Rows are points. The points of each table are mixes of a few directions, plus a little noise. How many directions does each table use, and how many do they share? Where both have some left over, give the other angles between the two spaces (their principal angles), to ten degrees, smallest first.

First:
[[0.003,0.049,0.071],
[0.023,0.019,-0.023],
[0.008,-0.004,-0.024],
[-0.021,-0.033,-0.005],
[0.027,0.009,-0.049],
[-0.038,-0.039,0.029],
[-0.002,-0.003,0.001]]
Second:
[[-0.003,0.000,-0.011],
[-0.013,0.001,-0.057],
[0.004,-0.001,0.017],
[0.006,0.000,0.027],
[-0.012,0.001,-0.050],
[0.022,-0.002,0.099],
[-0.006,0.000,-0.027]]
Directions: first 2, second 1, shared 0; angles 30

First:
[[0.000,-0.016,0.017,0.043],
[0.038,-0.010,-0.022,-0.012],
[-0.015,-0.037,-0.050,-0.024],
[0.017,0.037,0.008,-0.034],
[-0.040,0.026,0.047,0.027]]
Second:
[[0.024,0.014,0.058,0.064],
[-0.022,0.000,-0.013,-0.022],
[0.006,0.019,0.062,0.061],
[-0.018,-0.005,-0.025,-0.032],
[-0.015,-0.006,-0.029,-0.034],
[0.013,-0.013,-0.031,-0.025],
[0.011,-0.009,-0.021,-0.015]]
Directions: first 3, second 2, shared 2

First:
[[0.018,-0.032,0.021,-0.026,-0.016,0.000],
[-0.030,0.038,-0.002,0.003,0.028,-0.026],
[-0.043,-0.022,-0.037,0.025,-0.048,-0.018],
[0.041,0.013,-0.008,-0.015,0.061,0.018],
[-0.027,0.003,0.032,-0.027,-0.003,-0.036],
[0.053,0.014,-0.010,0.008,0.042,0.047],
[-0.012,-0.013,0.000,0.035,-0.065,0.018]]
Second:
[[0.024,0.012,-0.059,0.029,0.043,0.030],
[0.013,0.005,-0.029,0.015,0.023,0.017],
[-0.005,-0.002,0.014,-0.006,-0.009,-0.006],
[0.022,0.010,-0.056,0.027,0.042,0.029],
[0.009,0.005,-0.021,0.008,0.015,0.010],
[-0.015,-0.008,0.034,-0.017,-0.025,-0.018],
[-0.029,-0.015,0.069,-0.036,-0.050,-0.039],
[-0.030,-0.015,0.075,-0.037,-0.057,-0.039],
[0.011,0.006,-0.026,0.014,0.019,0.014]]
Directions: first 4, second 1, shared 1

First:
[[-0.020,0.041,-0.004,0.005,0.002,-0.020,-0.018,0.020],
[0.061,-0.095,0.042,-0.031,-0.039,0.026,0.070,-0.030],
[0.003,-0.013,0.017,-0.021,-0.015,-0.012,0.039,-0.006],
[0.000,0.011,0.017,-0.014,-0.015,-0.018,0.019,0.009],
[-0.027,0.013,-0.004,-0.016,0.004,-0.021,0.022,-0.011],
[-0.014,0.013,-0.004,0.000,0.005,-0.008,-0.003,0.001],
[0.006,0.032,-0.031,0.057,0.027,0.032,-0.101,0.032],
[-0.013,-0.005,-0.027,0.017,0.026,0.019,-0.031,-0.013]]
Second:
[[-0.003,-0.028,-0.009,-0.006,0.008,0.013,0.015,-0.026],
[0.060,0.042,0.059,0.011,-0.057,-0.018,-0.024,0.084],
[0.037,0.002,0.028,0.002,-0.028,-0.001,-0.002,0.030],
[-0.090,0.050,-0.061,0.005,0.061,-0.021,-0.024,-0.031],
[-0.016,-0.010,-0.017,-0.003,0.016,0.004,0.007,-0.020],
[0.007,-0.023,-0.001,-0.003,0.001,0.009,0.012,-0.016],
[0.034,-0.009,0.026,-0.001,-0.025,0.004,0.002,0.019],
[-0.021,-0.024,-0.024,-0.006,0.023,0.011,0.014,-0.038]]
Directions: first 3, second 2, shared 2

First:
[[-0.026,0.030,0.035,0.003,-0.081,-0.046,0.039,0.014,-0.016],
[-0.009,-0.013,0.023,0.011,-0.030,-0.044,0.040,0.000,-0.025],
[-0.028,0.059,0.026,-0.011,-0.096,-0.021,0.020,0.022,0.000],
[0.001,-0.012,0.004,0.005,0.001,-0.013,0.011,-0.002,-0.007],
[0.016,0.008,-0.035,-0.015,0.050,0.059,-0.050,-0.004,0.031],
[0.026,-0.020,-0.038,-0.006,0.085,0.060,-0.051,-0.010,0.026],
[0.005,-0.017,-0.001,0.006,0.015,-0.007,0.007,-0.005,-0.005],
[0.007,-0.034,0.003,0.011,0.025,-0.016,0.015,-0.010,-0.016],
[0.016,0.002,-0.031,-0.013,0.050,0.051,-0.045,-0.002,0.028],
[-0.005,-0.007,0.011,0.005,-0.017,-0.024,0.020,0.000,-0.013]]
Second:
[[-0.003,-0.020,-0.002,0.002,0.007,-0.006,0.019,-0.015,-0.017],
[0.005,0.037,0.005,-0.004,-0.013,0.012,-0.038,0.029,0.033],
[-0.006,-0.045,-0.006,0.005,0.015,-0.014,0.045,-0.035,-0.041],
[0.000,-0.002,0.000,0.000,0.001,-0.001,0.001,-0.001,-0.002],
[0.014,0.106,0.013,-0.011,-0.037,0.034,-0.109,0.084,0.096],
[-0.007,-0.053,-0.007,0.006,0.018,-0.016,0.054,-0.042,-0.048],
[-0.004,-0.027,-0.003,0.002,0.010,-0.008,0.028,-0.021,-0.025],
[-0.001,-0.006,0.000,0.001,0.002,-0.002,0.006,-0.005,-0.006],
[0.001,0.007,0.001,-0.001,-0.003,0.002,-0.007,0.005,0.007]]
Directions: first 2, second 1, shared 0; angles 30

First:
[[-0.047,0.020,-0.036,-0.035,0.006,-0.049,0.005,0.015,-0.025,-0.011,0.031],
[-0.045,0.053,-0.047,-0.046,0.010,-0.047,0.042,-0.009,-0.038,-0.022,0.038],
[-0.012,0.005,0.027,0.012,-0.019,0.020,0.035,-0.043,0.008,-0.001,-0.029],
[-0.009,-0.029,-0.028,-0.013,0.014,-0.040,-0.067,0.071,-0.004,0.007,0.030],
[0.004,0.022,0.018,0.007,-0.010,0.024,0.047,-0.049,0.001,-0.006,-0.020],
[-0.010,-0.016,0.047,0.027,-0.028,0.032,0.025,-0.044,0.022,0.007,-0.046],
[-0.016,-0.006,0.040,0.020,-0.028,0.025,0.034,-0.048,0.015,0.003,-0.042],
[0.010,-0.042,-0.019,-0.002,0.016,-0.025,-0.080,0.077,0.005,0.011,0.024],
[0.079,0.021,-0.026,0.001,0.037,0.022,-0.015,0.021,-0.007,-0.003,0.031],
[0.039,-0.024,0.015,0.022,0.004,0.025,-0.028,0.014,0.017,0.010,-0.010],
[0.009,-0.003,0.010,0.008,-0.002,0.012,0.003,-0.008,0.005,0.001,-0.008]]
Second:
[[0.005,0.014,0.017,0.018,-0.027,0.075,-0.003,-0.022,0.024,0.018,-0.023],
[-0.098,0.006,0.022,-0.010,-0.043,-0.018,0.040,-0.040,0.001,-0.002,-0.029],
[0.026,-0.026,-0.008,-0.006,0.035,-0.066,-0.009,0.025,-0.016,-0.017,0.013],
[0.017,0.075,-0.052,-0.031,0.017,0.023,0.028,-0.007,-0.024,-0.009,0.043],
[-0.041,-0.034,0.021,0.007,-0.014,-0.038,0.002,-0.003,0.005,-0.002,-0.025],
[0.023,0.010,-0.042,-0.020,0.028,-0.018,-0.035,0.048,-0.013,-0.003,0.042],
[0.029,0.019,-0.017,0.000,0.009,0.034,-0.013,0.013,0.002,0.007,0.018],
[0.041,0.016,0.009,0.019,-0.004,0.065,-0.006,-0.010,0.017,0.011,-0.009],
[0.000,-0.072,0.048,0.024,0.002,-0.057,-0.002,0.002,0.010,-0.007,-0.037]]
Directions: first 3, second 4, shared 3

First:
[[0.030,-0.037,-0.029,-0.021,0.023,0.018,0.065,-0.006,-0.001,0.037,0.004,-0.027],
[-0.013,0.017,0.010,0.012,-0.014,-0.010,-0.030,0.003,-0.002,-0.017,0.001,0.018],
[-0.008,0.008,-0.011,0.023,-0.017,-0.009,-0.020,-0.010,-0.010,-0.001,0.015,0.028],
[0.016,-0.019,-0.020,-0.007,0.013,0.010,0.036,-0.006,-0.002,0.023,0.005,-0.010],
[0.028,-0.037,-0.033,-0.017,0.023,0.017,0.062,-0.008,-0.004,0.036,0.011,-0.022],
[0.020,-0.023,0.013,-0.043,0.031,0.022,0.045,0.016,0.016,0.014,-0.028,-0.055],
[-0.002,0.005,0.017,-0.012,0.007,0.002,-0.003,0.011,0.010,-0.009,-0.015,-0.015],
[-0.074,0.089,0.053,0.069,-0.068,-0.053,-0.160,0.005,-0.008,-0.083,0.004,0.088],
[-0.005,0.005,-0.006,0.013,-0.008,-0.004,-0.009,-0.008,-0.004,-0.001,0.008,0.013],
[0.012,-0.013,-0.003,-0.017,0.014,0.011,0.026,0.003,0.005,0.010,-0.007,-0.022],
[-0.006,0.007,0.005,0.004,-0.005,-0.002,-0.012,0.000,-0.002,-0.008,-0.001,0.007]]
Second:
[[-0.002,0.038,-0.024,-0.003,0.006,0.007,0.000,0.038,-0.025,-0.023,0.009,-0.037],
[0.089,-0.055,0.029,-0.049,0.056,0.030,-0.058,-0.081,0.023,-0.020,0.016,0.085],
[-0.012,-0.007,0.012,0.020,-0.011,-0.009,0.022,-0.010,0.000,0.018,0.002,0.012],
[-0.065,0.023,0.019,0.008,0.007,-0.019,0.033,-0.030,0.000,0.031,-0.033,-0.005],
[0.014,-0.009,0.106,-0.057,0.031,0.012,-0.048,0.019,0.051,-0.047,-0.065,-0.027],
[0.010,0.026,-0.037,-0.014,0.015,0.010,-0.015,0.013,-0.020,-0.020,0.014,-0.017],
[-0.008,0.002,-0.012,0.035,-0.026,-0.010,0.030,0.020,-0.015,0.015,0.020,-0.004],
[-0.026,-0.019,-0.037,0.006,-0.032,-0.010,-0.003,0.001,0.020,0.028,-0.009,-0.005],
[0.004,0.013,-0.027,0.025,-0.015,-0.003,0.019,0.023,-0.025,0.002,0.027,-0.009],
[-0.003,-0.010,-0.029,0.029,-0.029,-0.006,0.019,0.010,-0.007,0.018,0.020,0.006]]
Directions: first 2, second 5, shared 1; angles 90

First:
[[-0.011,-0.023,-0.018,0.015,-0.007,-0.019,0.016,-0.016,0.007,-0.010,-0.014,-0.025,0.018,0.000],
[-0.060,-0.059,0.049,0.020,-0.029,-0.023,0.014,0.031,0.034,-0.046,-0.006,0.017,0.030,0.050],
[0.012,0.003,-0.036,-0.002,0.007,-0.013,0.004,-0.013,-0.012,0.003,-0.004,-0.021,0.008,-0.019],
[0.018,0.036,0.045,-0.010,0.007,0.047,-0.019,0.005,0.001,0.027,0.016,0.035,-0.041,0.005],
[-0.012,-0.014,0.041,0.031,-0.012,0.030,0.018,-0.032,0.030,0.010,-0.016,-0.004,-0.016,0.017],
[-0.013,-0.005,-0.009,-0.029,0.001,-0.035,-0.018,0.055,-0.017,-0.028,0.019,0.022,0.024,0.007],
[0.055,0.051,-0.128,-0.070,0.040,-0.063,-0.036,0.043,-0.082,-0.002,0.032,-0.015,0.029,-0.066],
[0.019,0.038,0.036,-0.014,0.008,0.042,-0.019,0.008,-0.002,0.024,0.016,0.034,-0.037,0.002],
[0.004,-0.005,0.015,0.035,-0.006,0.034,0.024,-0.058,0.024,0.024,-0.024,-0.025,-0.021,-0.002],
[-0.011,-0.021,0.004,0.022,-0.009,0.000,0.017,-0.022,0.015,-0.003,-0.015,-0.017,0.005,0.005]]
Second:
[[0.038,-0.052,-0.115,-0.004,0.060,-0.043,0.007,0.057,-0.129,-0.007,0.008,0.027,0.008,-0.040],
[-0.004,0.006,0.013,0.000,-0.007,0.005,-0.001,-0.006,0.014,0.001,-0.001,-0.003,-0.001,0.004],
[0.005,-0.007,-0.015,-0.001,0.008,-0.006,0.001,0.008,-0.017,-0.001,0.001,0.003,0.001,-0.005],
[0.005,-0.006,-0.014,0.000,0.007,-0.005,0.001,0.007,-0.016,-0.001,0.001,0.003,0.001,-0.005],
[0.010,-0.013,-0.029,-0.001,0.015,-0.011,0.002,0.015,-0.033,-0.002,0.002,0.007,0.002,-0.010],
[-0.019,0.026,0.057,0.002,-0.030,0.021,-0.003,-0.028,0.064,0.003,-0.004,-0.013,-0.004,0.019],
[0.016,-0.022,-0.048,-0.002,0.025,-0.018,0.003,0.024,-0.054,-0.003,0.003,0.011,0.003,-0.017],
[-0.022,0.030,0.066,0.002,-0.035,0.025,-0.004,-0.033,0.075,0.004,-0.005,-0.016,-0.005,0.023],
[-0.029,0.039,0.085,0.003,-0.045,0.032,-0.005,-0.043,0.096,0.005,-0.006,-0.020,-0.006,0.029]]
Directions: first 3, second 1, shared 0; angles 40
